Rows are points. Each copy is the shape, with its points in the same order, turned, moved and blurred by noise. Is it also mirrored, or only turned?

Shape, 9 rows:
[[-47 -73  35]
 [-13 -91  49]
 [ 22  12  52]
 [-36 -26  28]
 [ 66 -21 -37]
 [-28   7  40]
 [-27  23  26]
 [ 51  -3 -24]
 [ 26 -28 -40]]
Copy 1:
[[-82 -38  25]
 [-76 -73  26]
 [ 35 -34  34]
 [-35 -13  18]
 [ 26 -59 -71]
 [-13   0  39]
 [  5  17  26]
 [ 31 -40 -50]
 [ -4 -35 -62]]
Copy 1 is: only turned
Copy 2:
[[ 32 -58  84]
 [ 58 -82  64]
 [-13 -66 -19]
 [  0 -40  51]
 [ 66   4 -40]
 [-24 -40  25]
 [-33 -28  19]
 [ 44  -3 -41]
 [ 54   8  -6]]
Copy 2 is: mirrored

Shape:
[[ 29 -18  21  21]
 [ -4 -22 -15  30]
 [-61  59   0   6]
 [ 32  28 -15  -5]
 [-10 -95   9 -17]
 [  9  22  20 -31]
 [ 16  22  17 -55]]
Copy 1 (7 x 4):
[[-24  12  18 -19]
 [ 11 -14  18 -10]
 [ 61  14 -59  -7]
 [-15  17 -14  25]
 [-52 -68   9 -52]
 [-29  26 -41   3]
 [-43  23 -58   6]]
Copy 1 is: mirrored
Copy 2, 7 rows:
[[-40  -5  31   0]
 [-18  21  -7   0]
 [ 67  -2  14 -50]
 [ 10  23  59  13]
 [-42 -40 -42  51]
 [ 18 -27  50   8]
 [ 27 -40  59  27]]
Copy 2 is: only turned

Shape, 14 rows:
[[  1  17  -5  20  19  21  15  -2]
 [-11 -30  -8   1  27  29  -8 -38]
 [ 13 -11 -12   6  22  -6 -21 -36]
 [ 12  95 -12  19  13  10   1 -28]
 [-11 -28  -1   3  18  -6   2   9]
 [  2 -27  -7  26   7   5  -6 -30]
 [  0 -10 -53  -7 -11  -7   3   1]
 [  8  14   1   1   7  19  38 -30]
 [ 18  16   9   3  15  -4  13 -37]
 [ 14  -4   4 -33 -46   2 -18 -21]
 [ 20 -32   1  13  28   3 -10  -3]
 [-29 -15   3  15  24  15 -16  73]
 [ 11 -29 -12  14 -21   6 -18 -11]
 [ 23  40  -9  -6  30  58  46   0]]
Copy 1, 14 rows:
[[-12 -18 -14  -6  22   5  -8  -9]
 [ 14 -57 -24 -25  -3 -11  24   3]
 [-18 -35 -14 -16   6 -39  28   7]
 [-92 -22 -25  16  26  -7 -30 -10]
 [ 19  -3   4 -20  -5  -8  11  13]
 [  3 -41   0 -10  21 -16  32  10]
 [-18  13 -24 -22  14   6  49  14]
 [-30 -33   3 -26   8  13   6 -31]
 [-36 -33   9 -19   4 -22   6 -19]
 [-28 -12   9  25 -31  -6  62 -12]
 [ 22 -16  -5 -14  12 -36  17  -6]
 [ 49  32 -17  16   0   9 -20  25]
 [  5 -17   1  12  13 -12  56   6]
 [-25 -16 -37 -21  16  24 -26 -59]]
Copy 1 is: only turned
Copy 2 (14 x 8):
[[  1 -31  -1  -7  14  -1 -24  29]
 [-24 -31 -16  16  20  47  -1   4]
 [ -3 -30 -37   9   8  20  14  -4]
 [ 36 -43  -7   5  34 -64 -31  -3]
 [-17 -14  -3 -12 -27  28   6  18]
 [-18 -10 -39  14  -4  17  -9   7]
 [ 11  11 -14 -33  -5  12  -9  -6]
 [-32 -24  -1  -5  38 -12 -19  18]
 [-20 -26 -12  11  20 -24   6   0]
 [ -8  45   7  22  24   5  11 -11]
 [ -4 -19 -31   2  -3  25  20  32]
 [ 35 -21  27 -11 -51  37  -4  58]
 [ -1  20 -30   9  -8  22  -7  12]
 [  0 -37  13 -27  63 -15 -23  50]]
Copy 2 is: only turned
